Each row is a point. The points of each table are mixes of a few directions, plus a little noise. Count the directions of each table, and those that both share. Where both have some left over, give the other angles between the two spaces (their principal angles), to ten degrees, smallest first.

First (5 x 3):
[[ 0.00  0.00  0.00]
 [-0.06  0.09 -1.17]
 [ 0.03 -0.04  0.61]
 [-0.02  0.03 -0.42]
 [ 0.05 -0.07  0.98]]
Second (4 x 3):
[[ 0.04 -0.07  0.93]
 [-0.03  0.04 -0.61]
 [ 0.02 -0.04  0.55]
 [-0.04  0.06 -0.87]]
Directions: first 1, second 1, shared 1

First (5 x 4):
[[ 0.30  0.53  0.66 -0.34]
 [ 0.26  0.46  0.58 -0.29]
 [-0.20 -0.34 -0.43  0.22]
 [ 0.05  0.09  0.12 -0.06]
 [-0.42 -0.74 -0.93  0.48]]
Second (6 x 4):
[[-0.38  0.47  0.19  0.40]
 [-0.70 -0.11  0.25 -0.46]
 [ 0.24  0.20 -0.61  0.60]
 [ 0.48 -0.81 -0.64 -0.61]
 [ 0.16 -0.13  0.43 -0.29]
 [ 0.19  0.37  0.38  0.37]]
Directions: first 1, second 3, shared 0; angles 30

First, 7 rows:
[[ 0.25 -0.28  0.18  0.08 -0.14 -0.31  0.70 -0.29]
 [-0.25  0.08 -0.08 -0.06  0.02  0.02 -0.33  0.19]
 [ 0.32 -0.17  0.35  0.26 -0.14 -0.05  0.38 -0.14]
 [ 0.00  0.25  0.46  0.48 -0.06  0.52 -0.92  0.54]
 [ 0.67 -0.05 -0.13 -0.13  0.15  0.09  0.82 -0.68]
 [ 0.49  0.02  0.06  0.07  0.08  0.21  0.33 -0.34]
 [-1.48  0.16 -0.83 -0.70  0.10 -0.46 -0.98  0.72]]
Second (7 x 8):
[[ 0.42 -0.26  0.27  0.86  0.38 -0.63 -0.37  0.22]
 [-0.85  0.43  0.29 -0.20  0.34 -0.74  0.34 -0.75]
 [ 0.81 -0.46 -0.19 -0.32 -0.60  0.22 -0.52  0.49]
 [-0.81  0.15 -0.01 -0.21  0.32  0.30  0.19 -0.33]
 [-0.08 -0.11 -0.35 -0.13 -0.28  0.47 -0.13  0.12]
 [ 0.91 -0.33  0.24 -0.17  0.08  0.74  0.05  0.65]
 [-0.41  0.57 -0.26  0.20 -0.25 -0.36  0.46 -0.39]]
Directions: first 3, second 5, shared 0; angles 40, 50, 60

First, 8 rows:
[[-1.27  1.09 -0.15 -0.04 -0.78 -0.17  0.34  0.12  0.60 -0.45  0.40]
 [ 0.49  0.43 -0.14 -0.74  0.31 -0.63  0.00  0.21 -0.02 -0.26 -0.64]
 [-0.51 -1.14  0.12  0.58  0.96  0.33 -0.20  0.13  0.04  0.03  0.35]
 [ 1.08 -0.52  0.20  0.34 -0.42  0.60 -0.15 -0.45 -0.60  0.70  0.00]
 [ 1.13  0.36  0.01 -0.40 -0.51 -0.08  0.01 -0.23 -0.40  0.28 -0.47]
 [-0.45 -0.44  0.07  0.43  0.16  0.32 -0.06 -0.02  0.08  0.07  0.37]
 [-0.43  0.05 -0.10 -0.22  0.54 -0.37  0.02  0.29  0.26 -0.36 -0.11]
 [-0.07  0.16  0.00  0.04 -0.25  0.05  0.04 -0.07  0.02  0.04  0.06]]
Second, 10 rows:
[[-0.62 -0.42  0.05  0.44  0.24  0.26 -0.05  0.05  0.14 -0.03  0.40]
 [ 0.05  0.70 -0.60 -0.35 -0.64 -0.45  0.26  0.08 -0.26 -0.41 -0.11]
 [-0.62  0.50 -0.79  0.00 -0.64 -0.32  0.35  0.17 -0.20 -0.61  0.27]
 [-0.59 -0.78  0.38  0.61  0.56  0.49 -0.18 -0.01  0.26  0.20  0.43]
 [ 1.85  0.09  0.90 -0.79  0.38 -0.06 -0.40 -0.26  0.00  0.83 -1.05]
 [-0.03  0.11 -0.13 -0.04 -0.12 -0.09  0.05  0.01 -0.04 -0.09 -0.01]
 [ 0.90 -0.12  0.57 -0.29  0.34  0.06 -0.25 -0.15  0.06  0.49 -0.48]
 [-1.15  0.12 -0.72  0.40 -0.42 -0.03  0.31  0.20 -0.06 -0.62  0.64]
 [ 0.37  0.27 -0.03 -0.27 -0.17 -0.18  0.03 -0.03 -0.10  0.02 -0.26]
 [-0.17 -0.51  0.37  0.30  0.45  0.33 -0.17 -0.04  0.19  0.24  0.16]]
Directions: first 3, second 2, shared 1; angles 40
